Each row is a point. To make a cloud, some directions were put in groups of two or more. Within a group, all points are equally far from the middle, so they leave a hole (a ring in 2 directions, a hollow ball in 3). The other directions are filled evenly. Then the cloud was stretched, turned, moved and blurred a little. Count the holes, and give their numbers of directions, smallest first.
In the rows, 128 means zero.

Cloud (14 x 2):
[[149 148]
 [157 115]
 [124  98]
 [156 142]
 [160 136]
 [147 107]
 [ 51 137]
 [157 115]
 [ 96 160]
 [103  97]
 [ 70 153]
 [134 156]
 [ 86  98]
 [159 118]]
Holes: 1 (2)

Cloud:
[[179 166 139 106]
 [115  99  93 162]
 [174 118 114 122]
 [147 167  73 109]
 [118 134  70 111]
 [106 153 103 158]
 [ 89 137  94 134]
 [106 114  75 120]
 [133 114 166 149]
 [135 117  85  99]
 [146  96 163  82]
 [ 98 132 141 116]
 [141  93 168  84]
 [159 109 100 124]
 [ 98  89 161 107]
 [127 139  85 174]
 [ 97  85 112 155]
 [122 101  82 125]
 [184 155 143 115]
 [140 122  82 162]
 [118 133 100 177]
 [101  88  97 150]
 [119 125  73 109]
 [107  94 106 165]
 [129 156  76 166]
 [154  93 162  89]]
Holes: 2 (2, 2)

Cloud:
[[175  78 147 103 159 166]
 [134  94 173  99  87 108]
 [199 100 165 129  97 141]
 [159 110 135  76 149 135]
 [123 135 147 156  79 130]
 [122 144 173 147 108 102]
 [150 124 194 134  91  96]
 [179  99 112 108 165 152]
 [173  74 151 102 129 174]
 [151 154 165 166  90 147]
 [174  89 172 120 135 105]
 [177 129 116 151 106 144]
 [139 150 167 166  99 129]
 [145 160  95 132  89 131]
 [178  87 114  88 121 162]
 [103 137 145 116  73 102]
 [168 116 122 146 146 137]
 [154 106 137 114  96  68]
 [115 132  87 103  93 104]
 [141 132 139  91  84 138]
 [149 137 157  93  71  96]
 [136 134 163  98  67  89]
 [122  94  98  79 155  89]
 [122 122 171 100 128  87]
 [102 134  99 108 146  87]
 [145 155 152 171 100 142]
 [163  69 163 105 127 158]
 [126 120 138 135 126 185]
 [149 104 167 126 102 172]
 [174  85 114  91 164 164]
 [133 161 126 129 137 155]
 [197 123 167 124  99 145]
 [127  99 172  96 138 100]
 [132 122  87 124 150 180]
 [151  75 139 107 159 106]
 [117 148  91 114 150 157]
 [108 166 122 128 104  79]
 [153  89 107  64 126 126]
 [168  61 139 105 134 154]
 [138  73 135  80 153  91]
 [127 129 133 154  84 116]
 [157 144 156  96 106 101]
 [151  92 145  82  87  84]
 [148 161 134 149  80 164]
 [155 129 115 154  95 157]
 [114 130 163 116  70 100]
 [171 108  99  94 103 135]
 [128 153 133 105 136 139]
 [197 115 168 127  92 149]
 [132 155 117 134 145 165]
 [133 136 128 157 145 143]
 [197 118 162 121  93 147]]
Holes: 3 (2, 2, 2)
